Every row gives one point. Two turns around zero, p and q, are shown by what they do to some points. Where does a point land after both, in the order given? Backwards means that the second turn is done in reverse. Each puzzle has new turns, and all numbers are rounded.

Turn p:
[-2.2,2.6,-0.9] -> [-2.1,2.8,-0.3]
[0.3,0.3,1.7] -> [-1.1,-1.2,0.7]
[0.4,3.5,-1.6] -> [-0.6,3.2,2.1]
[1.5,-6.3,0.8] -> [3.7,-4.8,-2.5]
Turn q:
[-1.2,5.2,0.2] -> [-4.7,-2.5,0.1]
[-0.7,-4.0,-0.1] -> [4.0,0.4,-0.4]
[-0.7,0.5,-5.4] -> [-0.7,0.3,-5.4]
[1.8,0.5,-1.2] -> [-1.0,1.8,-0.8]
[-0.3,0.5,3.5] -> [-0.1,-1.1,3.4]
[1.2,-2.7,3.0] -> [2.6,1.2,3.1]
Where do these land?
p, then q: [6.1,-1.7,2.4] -> [4.0,3.1,4.5]
p, then q: [-4.1,2.3,-1.8] -> [-3.3,-2.9,-2.5]
p, then q backwards: [-2.5,-1.5,-0.7] -> [-0.2,0.0,-3.0]
q, then p backwards: [1.2,0.6,-1.8] -> [-2.1,0.4,-0.7]
p, then q: [2.3,0.5,-1.1] -> [-0.7,1.2,2.2]
p, then q: [-3.1,-0.3,3.0] -> [2.2,-2.5,-2.7]

Turn p:
[-4.6,-2.0,0.4,3.7,-1.6,2.1] -> [-0.7,2.7,-0.5,2.0,2.3,-5.3]
[1.8,3.4,0.3,-4.7,-3.8,-2.2] -> [-2.4,1.6,1.5,-4.7,-0.6,4.8]
[0.5,-0.9,-3.2,5.9,-0.6,3.3] -> [-0.1,2.1,-0.7,4.4,-4.0,-4.2]
[0.7,2.3,-0.8,-0.7,1.2,-2.0] -> [0.7,-1.5,2.1,-1.6,-1.3,0.9]
[-1.8,-1.0,1.6,4.5,2.0,1.5] -> [2.2,0.4,0.8,3.9,1.4,-3.2]
[-0.8,-1.1,-1.3,-2.5,3.9,1.3] -> [2.9,-2.7,-2.9,-1.5,0.1,-0.6]
[2.2,-0.8,-1.0,-3.1,-1.1,-3.9] -> [-3.3,-2.8,0.2,-2.1,-0.5,3.0]
[2.1,0.0,4.1,-3.1,0.1,0.0] -> [0.8,0.2,-0.6,-0.1,2.6,4.8]
Turn q:
[-0.1,-1.0,-1.5,1.9,-2.7,1.9] -> [-1.4,-0.2,-1.2,-2.0,-2.0,2.6]
[2.1,3.4,-1.2,-0.6,-2.9,2.0] -> [-3.6,1.0,2.8,0.3,-0.1,2.9]
[2.3,-3.1,2.5,0.9,5.1,1.3] -> [2.1,-5.2,0.2,1.6,-2.0,-3.4]
[1.4,-1.1,-3.2,1.2,-0.3,2.2] -> [0.3,-0.6,1.2,-1.4,-3.4,2.1]
[-2.0,0.7,0.1,-0.8,2.2,-4.5] -> [2.6,3.1,-0.8,1.2,1.7,-3.0]
[-1.1,-3.0,2.7,-2.7,0.5,-4.7] -> [1.8,0.3,-1.4,-2.2,3.7,-4.9]
[-4.7,-1.2,4.0,-0.3,0.8,-4.4] -> [2.0,1.2,-4.9,0.6,4.2,-3.4]
[-0.8,2.2,-0.9,-2.5,0.6,2.7] -> [0.8,-0.5,2.4,1.4,1.6,3.0]
[3.1,3.1,-2.4,2.9,-3.2,3.5] -> [-4.7,0.6,1.8,0.6,-3.8,4.0]
Where do these land?
q, then p: [4.7,-2.0,-0.4,0.2,-1.9,0.8] -> [-2.3,0.6,-1.1,-2.2,4.3,0.3]
q, then p backwards: [1.8,1.6,0.5,-4.5,-1.3,2.0] -> [-0.7,0.9,3.1,0.0,-0.5,-4.6]
p, then q: [-4.2,2.7,3.8,3.8,-0.4,2.0] -> [-2.1,1.2,1.1,5.5,0.0,-4.5]
q, then p: [1.0,-1.8,0.3,3.3,-0.2,-5.5] -> [-3.3,-1.2,3.6,-4.1,-1.7,0.2]
p, then q: [-1.8,-3.1,-2.3,-3.4,3.1,-1.0] -> [4.0,-0.1,1.6,-4.4,-0.7,-1.2]
p, then q backwards: [-0.9,0.9,-0.5,3.3,-2.7,-0.5] -> [2.9,2.6,-0.4,0.2,0.1,-2.3]
q, then p: [-0.8,1.8,-1.5,-2.7,3.5,2.1] -> [1.6,0.8,0.0,4.7,0.2,2.1]
